Each row is a point. Two turns around zero, p and q, are shown by what they do to some points. Write where each new point lands after one turn and then the other. Backwards means that the second turn is done in reverse. Each puzzle has new turns, and all numbers are rounded.

Turn p:
[-14.9   4.7 -28.8] => [ -7.9 -29.1 -12.7]
[21.8 13.2  7.2] => [-16.6  20.7  -0.1]
[-24.0 -13.3  32.6] => [28.5  0.5 31.7]
[12.1  2.7 -2.4] => [-6.8  8.2 -6.8]
[ 5.0 -7.4 -8.6] => [  2.8  -0.2 -12.1]
Turn q:
[ 0.8 13.9 -5.7] => [ 7.5  6.1 11.6]
[-20.6  -7.4  24.6] => [-32.5  -5.0   1.3]
[30.2  9.8 21.6] => [ 10.8 -34.1  14.1]
[ -6.5  -5.2 -24.3] => [  9.4  20.8 -11.7]
[ 12.3   6.2 -21.6] => [24.2  8.3 -1.1]
[-16.2 -17.3   5.5] => [-19.5   3.9 -14.0]
Where do these land?
p, then q: [-6.3  0.6 11.0] => [ -4.0 -11.2   4.4]
q, then p: [ -2.7 -17.6  -2.0] => [ -3.4 -13.9 -10.8]
q, then p backwards: [ 27.0 -17.0   2.7] => [-14.7 -17.6 -22.4]
p, then q: [-17.9  34.0 -11.7] => [-35.7   5.3 -17.7]

Turn p:
[ 2.3 18.5 -3.0 16.0 -9.6 21.0] => [  5.4 -16.8  20.8  13.1 -14.5  -4.3]
[ 11.8 -19.3  20.4  13.1 -23.4  12.8] => [-18.4  -2.2   9.2 -19.7 -24.5 -19.8]
[ 11.4 -31.9 -13.4 -21.8  38.3   4.4] => [-15.5   8.0  -6.0  -8.0  52.1 -13.1]
[  0.7 -10.2 -25.5  26.8   2.4   0.0] => [ -6.7 -16.4 -15.4  22.2   0.4 -20.8]
[ 5.4  0.4 -5.8 -6.9 -7.4 -8.7] => [11.2  6.4 -6.2 -3.3 -1.0 -4.9]
[-11.1  19.0 -15.5 -20.0  10.6  -3.0] => [23.3 -2.5 -1.0  6.4 18.5 17.7]
[-13.2  -7.6  10.0  -2.4  -3.2   1.0] => [ -8.0  -5.1  -4.2 -11.7  -3.6   9.5]
[ -7.4  31.0  32.8  -4.8  -7.7 -27.6] => [  8.7  28.7   2.6   0.9 -27.4  35.7]
Turn q:
[ 16.6 -20.5  40.7 -17.5   3.8  10.2] => [ 25.8   1.0 -10.8 -11.1  40.0 -16.5]
[-12.6  -9.4 -14.4  -7.2  10.9  11.7] => [  3.3   1.2  -7.6 -12.4  -6.4  22.3]
[ 20.3  10.4 -11.0  10.6  13.1  -3.3] => [ -8.2 -10.3 -15.7   1.4 -16.9 -15.2]
[-31.0  33.6  20.2   8.8  -5.0  14.9] => [21.9 16.7  7.6 42.4 -5.4 13.4]
[ -8.7 -20.2  -4.1   7.7  -9.9 -23.0] => [ -6.8 -12.2  28.3 -13.7   1.2   0.7]
[ -2.1 -13.0 -14.5   0.4 -19.5  12.4] => [ -7.0  21.5   8.2 -17.3  -4.5   4.6]
[ 17.6  19.1 -16.9  -2.8   6.7 -22.8] => [-29.0 -17.9 -10.1  10.7  -8.1  -9.4]
Where do these land?
p, then q: [-26.0 -10.8  18.3  20.1 -13.8  -4.0] => [ -5.7  27.3  17.9 -13.2   1.1  21.5]
p, then q backwards: [18.9 16.2  3.7 -6.5 -6.4 -9.9] => [ -7.5   1.0   7.8  14.5 -12.4  18.2]
p, then q: [  4.7   5.1 -31.3 -12.8 -16.7  -2.8] => [-18.8 -14.6 -10.8 -16.2   0.2 -23.1]
q, then p: [-32.8   0.8   7.3   7.3  25.8  -6.7] => [-20.0  -5.3  17.5 -12.2  -4.3 -31.5]
p, then q backwards: [17.3 23.2 22.4  8.4 26.0 28.6] => [-27.6   5.2   2.3   5.2 -37.1 -26.6]
p, then q: [ -6.7  -8.0  26.8  -8.3 -14.8   6.4] => [-3.5 17.5 -1.5  4.1 24.5 14.8]
q, then p: [  7.4 -11.2 -19.8   4.5  13.6  -2.7] => [ 11.6  -8.1  -9.2 -21.7   4.3  -3.4]
q, then p: [ 17.4 -15.4 -27.4 -12.7 -13.8  -8.9] => [ 11.5 -11.4 -10.5 -16.3  12.1  30.6]
